Every row gives one point. Any point is a mix of the corners, with weights that add up to 1. It lies inside the corners' shape when no weight is negative. Is each point inside? If not, which corners have a negative weight?
(in the rows, 128 means zero)

Corners:
(1): [176 165]
(2): [136  91]
(3): [ 62 132]
Points:
[ 63 103] -> outside (1)
[ 43 150] -> outside (2)
[143 125] -> inside
[155 145] -> inside
[165 159] -> inside
[152 137] -> inside

Corners:
(1): [185 126  69 176  71  74 179  83 102]
(2): [127 100 129 116 126  49 154 142 121]
(3): [210 188  69 119 125  84 236  66 126]
(4): [144 112 167 123 122 131  78 150 105]
(5): [ 65  26 183 122 132 177 126 123  94]
(6): [123  96 168 135 185  96  86  95  96]
(7): [117 105 184 195 163 140 112 160 141]
(8): [ 31 142 127 167 119 191 120 111  46]
(9): [163  99  62 131 142  82 150 122 170]
(10): [ 88 229 130 178  43 188 148  68 142]
Points:
[ 88 108 176 145 130 205 115 149 121] -> outside (1, 2, 6)
[153 149 102 145 114  96 135 100 112] -> outside (5, 7)
[ 93 137 131 150 118 150 128 114  87] -> inside
[129  92 116 138 134 115 139 122 134] -> inside
[ 92 107 165 157 118 161  93 127 115] -> outside (2, 3)
